Each row of a before or after table is a point. The points were changed in one or more steps. Then noise was added and the rows were shuffled. The steps act on columns, c1 being the first. Write out the steps. A step turns or swaps two columns, mirrors them in a line or flattens them onto one, adds a multiple of one to another, or multiplies or shifts one. Angles are multiples of 10 degrees, from the lower column toward the higher: turns from -170 to 170, lines from 10 to 170 but not 90. Use the fewest steps. Two steps may share a column if one is a turn and the other turns, adds or multiplies; they go together, in the order done. Otherwise the lowest column goes first.

Before, 10 rows:
[[-26 -11]
 [  8 -48]
 [  2 -11]
 [-39  -7]
 [-45 -27]
 [-39  45]
 [-54  29]
 [ 48  -3]
 [ 60  35]
 [ 36 -33]]
After:
[[ 43 -40]
 [ 26 -52]
 [-50  11]
 [-28 -48]
 [ -9 -38]
 [-13   2]
 [-14 -23]
 [ -3  50]
 [-27  37]
 [ 30  62]]
Steps: swap c1 and c2

Before:
[[  2  10   3  -9  -6  14 -13 -11]
 [  8   0   0 -25   0  -5   9   6]
 [ -7   6 -14 -12 -10  13   0  -1]
 [  4  -1  -1 -13 -14  19 -11  22]
 [  2  -3   0  -4  11   6 -39 -10]
 [ -1   9  -1  -7   9   4   7  19]
 [  0   3   7  -7  23 -20   4   6]
 [  3   9  -1 -14  -7  19 -34 -14]
 [  8 -36   4 -12  24  17 -41  -4]
 [ -2   2  -6   0  -3  16  -3 -14]
 [-28 -18   0  -8 -13 -21   0  -4]
 [  8 -12 -29   0   6  14 -29   6]
 [-33   8  -7 -12 -10   7  -2 -13]
 [  9  -3   5   0  -8  20   2 -11]]
After (14 x 8):
[[ -1 -15   8 -17 -16  -1 -10  11]
 [ -2  -9  -2 -14  21   5   5 -17]
 [ -9 -16   8 -25 -35 -12  -5 -20]
 [ -3 -21  22 -28 -17  -4 -24  13]
 [ -1  13 -10 -14  58  15   0  -6]
 [ 26  27  -1 -17 -33  -3  -1   0]
 [ -7 -14  -5   2 -22 -16  -2  11]
 [ -7   8  22 -23  61 -40 -34   6]
 [ 34 -10   7 -24 -25   2   2   6]
 [  3 -12   6   0  -8  -8   3  12]
 [  7 -13  11 -24 -26  -3   8  -1]
 [ -8  -4  42   0  14 -18  -4  -5]
 [  0  -2  25  -7  25  -6 -31  10]
 [ -8   2  -6 -50   0   4   7  -5]]
Steps: turn c1 and c8 by 170 degrees; turn c2 and c6 by 130 degrees; mirror c3 and c7 in the line at 110 degrees; multiply c4 by 2; multiply c5 by 2.5

Before, 13 rows:
[[-25  -5 -13 -14  26 -20  -2   6  14  25  -7 -14]
 [-20 -14  -6   1  30  18 -37 -23   7  14   7  -4]
 [-16   7 -28 -26  -2 -19  42 -13 -24  39  -6  12]
 [-35  19  17  -3  10  -8  -9  12   7  37  38 -13]
 [  8   0 -16  -8 -18  16  27 -18  26  37   9 -10]
 [ -6  -8  -9  17   3  -1  11 -10   4  12  -5  -9]
 [ -9   3 -19 -11   2 -10  -9   2   1 -31  -9 -37]
 [ 11  22  -8 -23   6   2  13  10 -13  22 -38  -6]
 [ -3   5  38 -27   8  -9 -11  28  -1  13  15  -7]
 [ -2  11  16  -9   0  -5 -38   7   9  16  -5  19]
 [-17  19  -3 -14  12 -16  26 -24   3  -7 -13  -5]
 [ 20  30   6   1  17 -22   0   2  13 -13  26   6]
 [ 38  15  -1  -6  -6 -14   0 -30  -1  12 -21  -7]]
After, 13 rows:
[[-20  30  -1  11  -6  35   0 -30  -1  -6 -19  -8]
 [  6  23  16  15   0   3 -38   6   9  -8  -4  20]
 [ 14   6 -19 -13   2   2  -9   3   1  28  -9 -37]
 [ -1  60   6 -10  17  29   0   2  13  10  26   6]
 [-10  44  -8  26   5   5  13  10 -14  -7 -38  -6]
 [ 32  38  18  24  10 -16  -9  13   7 -27  38 -13]
 [  4 -28  -6   8  30 -27 -37 -22   7 -11   7  -4]
 [ 25  14 -28  39  -2   4  42 -13 -24 -19  -6  12]
 [ 32  -9 -13  24  25  -1  -2   6  14 -13  -7 -14]
 [  6 -17  -9  -2   3  -3  11 -10   4 -18  -5  -9]
 [-17   0 -15  28 -18  -7  27 -18  27 -25   9 -11]
 [ 23  38  -3   2  13   1  25 -24   4  12 -13  -6]
 [  8  10  38  23   9   5 -11  28  -2   2  15  -8]]
Steps: turn c1 and c6 by 140 degrees; multiply c2 by 2; multiply c4 by 0.7; turn c4 and c10 by -140 degrees
